Every row gives one point. Each copy is the shape, with its points in the same order, stretched, turned, moved and blurred by noise. Is it also mirrored, or only turned?

Shape, 6 rows:
[[-64   6]
 [ 16  -3]
 [ 31  29]
 [-69 -40]
 [ 15  27]
 [  6  16]]
Copy 1, 6 rows:
[[ 52 -56]
 [ -4   5]
 [ 13  36]
 [ 21 -89]
 [ 21  23]
 [ 17   8]]
Copy 1 is: mirrored
Copy 2, 6 rows:
[[-34 -47]
 [ 25   8]
 [ 15  25]
 [  2 -91]
 [  0  26]
 [ -5   3]]
Copy 2 is: only turned
Copy 3 (6 x 2):
[[ 39  48]
 [-24 -19]
 [-46   5]
 [ 65  18]
 [-39   7]
 [-23   4]]
Copy 3 is: mirrored
Copy 4, 6 rows:
[[ 61 -33]
 [-15  10]
 [ -1  47]
 [ 28 -79]
 [  9  34]
 [ 10  18]]
Copy 4 is: mirrored

Shape, 8 rows:
[[ -4  47]
 [ 17 -56]
 [ 50 -49]
 [-29  23]
 [ -1 -25]
 [-50  28]
 [  4  -3]
 [-34  19]]
Copy 1 (8 x 2):
[[ 55   6]
 [-67  -5]
 [-66  39]
 [ 38 -25]
 [-22 -10]
 [ 51 -48]
 [  0   5]
 [ 35 -34]]
Copy 1 is: mirrored
Copy 2, 8 rows:
[[-24 -32]
 [ 36  44]
 [ 64  17]
 [-42  -5]
 [  3  25]
 [-63   7]
 [ -1   5]
 [-52  12]]
Copy 2 is: mirrored

Shape (8 x 3):
[[ 66  18  29]
 [-34  35  -6]
 [-10 -14 -15]
 [  1  -6 -30]
 [-41   9  50]
 [ 66 -12   1]
 [-17   7  10]
 [-61  31  35]]
Copy 1 (8 x 3):
[[ 41  50 -30]
 [-60   4  13]
 [-17 -33  23]
 [-27 -40  -7]
 [-20  29  67]
 [ 40  12 -32]
 [-22   2  21]
 [-52  20  66]]
Copy 1 is: only turned
Copy 2 (8 x 3):
[[ -5 -50  67]
 [-11  34   4]
 [ 20  -8 -23]
 [  0 -14 -25]
 [ 56  36  36]
 [  5 -67  23]
 [ 20  10   9]
 [ 33  59  26]]
Copy 2 is: mirrored
Copy 3, 8 rows:
[[ -7  56  41]
 [-54 -11 -60]
 [  1 -31 -19]
 [ 12 -12 -26]
 [-78 -33  -7]
 [ 35  25  37]
 [-36 -18 -18]
 [-95 -31 -40]]
Copy 3 is: only turned

Shape, 9 rows:
[[-31   9 -17  -4]
 [ 76 -30 -39 -45]
 [ -9 -14  32 -13]
 [-22  26 -11 -10]
 [  6 -14  12 -24]
 [  5  -3  23  14]
 [ 46 -50 -44 -21]
 [-41  27 -25  30]
 [  5  25 -28   0]]
Copy 1, 9 rows:
[[-20 -18  10 -11]
 [ 57   8 -61   6]
 [  3  -2  47  -4]
 [-15 -25   8 -27]
 [ 17  -4  18  -7]
 [-10  22  24 -14]
 [ 28  15 -53  35]
 [-50 -12  -3 -18]
 [-15  -7 -22 -34]]
Copy 1 is: only turned
Copy 2:
[[-11 -22  -8  34]
 [ 88 -52  37  13]
 [ -6 -11  14 -17]
 [ -4 -18 -19  24]
 [ 19 -29  18  -7]
 [  8  16  12  -5]
 [ 61 -32  63  45]
 [-30   4 -21  54]
 [ 17 -13 -13  43]]
Copy 2 is: only turned
Copy 3, 9 rows:
[[-16  23 -23  38]
 [ 16 -12  80 -36]
 [  1  25 -41 -32]
 [ -4  27 -11  35]
 [ -2  22 -13 -28]
 [ 11 -10 -42  -6]
 [-12 -19  41 -22]
 [-26   9 -43  73]
 [ 10  10  10  41]]
Copy 3 is: mirrored
Copy 4, 9 rows:
[[ -7 -18   0 -30]
 [ 95 -11  34  53]
 [-18  19  25   6]
 [-13 -17 -11 -10]
 [  8   7  28  14]
 [ -4  31   0   5]
 [ 88  -4  42  13]
 [-13  -7 -37 -50]
 [ 14 -15 -23   0]]
Copy 4 is: mirrored

Shape, 9 rows:
[[-46 -32 -34  16  -5 -19]
 [-17 -13 -21  -8 -60 -41]
 [ -7 -17  16 -45   7 -26]
 [ 64  46   6  30  -4   9]
 [-41 -42 -64  20  15 -21]
 [ 34  65  30 -30 -31  30]
 [-55  33  19 -19 -31 -52]
 [-38 -17   2 -25 -10   5]
 [ 47  23  37  51 -20  23]]
Copy 1 (9 x 6):
[[-58 -22 -12  18 -22 -24]
 [-33  25 -14  27 -45 -28]
 [  1   4 -19  -8 -38  30]
 [ 59  22  38 -33  26 -18]
 [-68 -37 -33   5  -3 -26]
 [ 54  67  43 -18   6  24]
 [-43  20  24 -10 -73   5]
 [-31   7  -5  15 -20  23]
 [ 64   9  62   0  25 -17]]
Copy 1 is: only turned
Copy 2:
[[ 31  -9   5  -1 -65  46]
 [ 83  -2   6 -60 -38   7]
 [ 34  60   4 -34  13  31]
 [ 12 -51 -17 -10  63 -65]
 [ 22  -3 -27  24 -74  71]
 [ -5  -1  14 -68  35 -93]
 [ 71  52  66 -30 -29 -24]
 [  7  17  16 -45 -30  30]
 [ 14 -79  21 -18  65 -47]]
Copy 2 is: mirrored
Copy 3 (9 x 6):
[[-27  13 -32 -24  53 -25]
 [-28  37 -11  11  10 -29]
 [ 30  -4  -7 -28   4 -38]
 [ 41 -33 -28  41  15  43]
 [-42 -10 -51 -21  63 -35]
 [ 48  -1  -5   1 -39  48]
 [ 27  69 -22 -15   7 -29]
 [  3   7  -4 -40  15 -14]
 [ 42 -18   6  42  42  54]]
Copy 3 is: only turned

Shape (14 x 8):
[[  4 -38 -16 -29 -16 -30  24  -7]
 [ 11 -23 -16 -27  12 -41   8  26]
 [  1   0  14 -19 -16  41   4  28]
 [-47  38   9  56   0  44 -17  23]
 [ 35 -22 -18 -45  36 -12  51  -2]
 [ 42 -28 -35 -51  42 -56  55   0]
 [-44  36  29  12 -37  44 -15  47]
 [-34 -14 -46   1 -26  -9  50  19]
 [-39  47  -8 -23 -22  13  -4 -10]
 [ 30 -60 -50 -54  34 -14   0 -22]
 [-27  19 -23  33 -56  46  18   8]
 [ 20   3  37   7  -4 -10   7 -16]
 [ -6  12  12  17 -14 -26  -1  26]
 [ 22  42 -15  15 -30   8 -14  30]]
Copy 1:
[[ 29 -24 -29 -45  -9   3  16 -29]
 [ 13   2  -9 -33 -19  21 -11 -11]
 [ 37  -7  -2  23  28  15 -10  21]
 [-17  -8  24  75  63 -32 -36  12]
 [ 27  -7 -20 -63 -20   5  17  24]
 [  6  -1 -18 -95 -46  13  18   9]
 [ 10 -12  23  72  71  10 -50  10]
 [ 14 -52 -41 -22  22 -21 -21 -17]
 [  4  16 -15  17  83  -5  -6  -1]
 [ 52  31 -45 -75 -47  -5  34  -4]
 [ 22 -46 -43  47  52 -22 -20   9]
 [ -3 -15  17   6  18   7  26  -4]
 [-18 -13  14  22  16  16 -18 -10]
 [-15  12 -17  42   9  34 -22  27]]
Copy 1 is: only turned
Copy 2 (14 x 8):
[[-21  21 -10 -23  13   0 -59 -20]
 [-28   3 -11 -26  40 -18 -51   5]
 [ -5  43 -10 -41   8  28 -16  21]
 [ 27  67 -18  26   1 -17  64   6]
 [-23  10 -40 -25  47  43 -68 -13]
 [-44 -16 -43 -28  63  16 -86 -23]
 [  7  65 -18 -34 -10 -13  38  15]
 [-45  66 -14  -8  22  10 -25 -44]
 [-14  46 -70  -3 -19 -14  15 -12]
 [-31   7 -10   9  31  33 -93  19]
 [-14  58  -5  -3 -17  16  32 -22]
 [ 31  -5 -20 -15   5 -15  -4 -14]
 [  0   7 -13 -20  17 -42   9  -8]
 [-24 -22 -10 -27   9 -24  36  15]]
Copy 2 is: only turned

Shape:
[[-26  -1 -23 -11  -1 -41  17   5 -21]
 [ 12  41  -5  24  30  23 -25 -16  35]
 [-22 -12  -5 -21 -10 -16  36  22   2]
 [ 18 -12  26  31  -9   1 -28   0 -14]
 [ -7 -15  33  -3 -19 -49   4  -3   2]
 [  3 -30  38  15  -5   5 -27 -35 -11]
 [ 22  11  -9   4   7  16  -8 -28  31]
 [ -4  -6   2 -25  -4 -29   3  -5 -18]
 [-33  -8  20  33  60 -29  25  14  46]
 [-28  -4   0  12 -15 -30  26 -11 -14]
 [ -3 -15  -8  32  31 -11 -20  -6  32]
 [-21 -13  14  30   7 -19  -9   0  42]
 [ 50   3   3  24   4  11 -11 -29  14]]
Copy 1, 13 rows:
[[ 15 -13  -8   3   5   3 -27 -67  -1]
 [-40  48  -4  37 -54   3  12  16 -11]
 [ -4 -33 -14  30  19  -4 -11 -42  -7]
 [ 39  30  -1  15  18  -2 -11  16  -8]
 [ 42  20  -7  39  50   0   3 -51 -23]
 [ 49  30  -8  16  36  42 -13  14  -9]
 [-10  27 -34  33 -23  11  16   3   5]
 [ 19  -4  -9   2  25   8   5 -38   7]
 [  2  -3  31  95 -55  21 -12 -50 -60]
 [ 21   2 -20   9  20   6 -41 -52 -34]
 [ 24  22   2  67 -43  21 -18 -25   5]
 [ 18  34   2  84  -7  13 -19 -34 -18]
 [ 20  32 -40  20 -17  -4  17  15  -8]]
Copy 1 is: mirrored
Copy 2:
[[ -5   6 -30 -24  44 -34 -13  12 -26]
 [-23  16  32  26 -27 -12 -44  41  23]
 [ 22   3 -17 -23  34 -18   9   0   5]
 [-18 -16 -17  44 -31 -18  29  -7  -9]
 [ 19 -14 -21  -2 -17 -51  19  -6 -14]
 [  4 -51   2  47 -40 -19  26  -5 -27]
 [ -3 -24   7  14 -23   3 -44  18  15]
 [  0  -7 -19 -16  13 -19  -5 -18 -26]
 [-10  -9  36  -1  19 -84   7  64  59]
 [ 19  -8 -25  14  25 -49  -6  23 -27]
 [-31 -29   9   0 -12 -31  -4  48  30]
 [  3 -14  12   1 -26 -46  14  53  25]
 [-16 -41 -16  42 -29  -4 -36  -1  16]]
Copy 2 is: mirrored
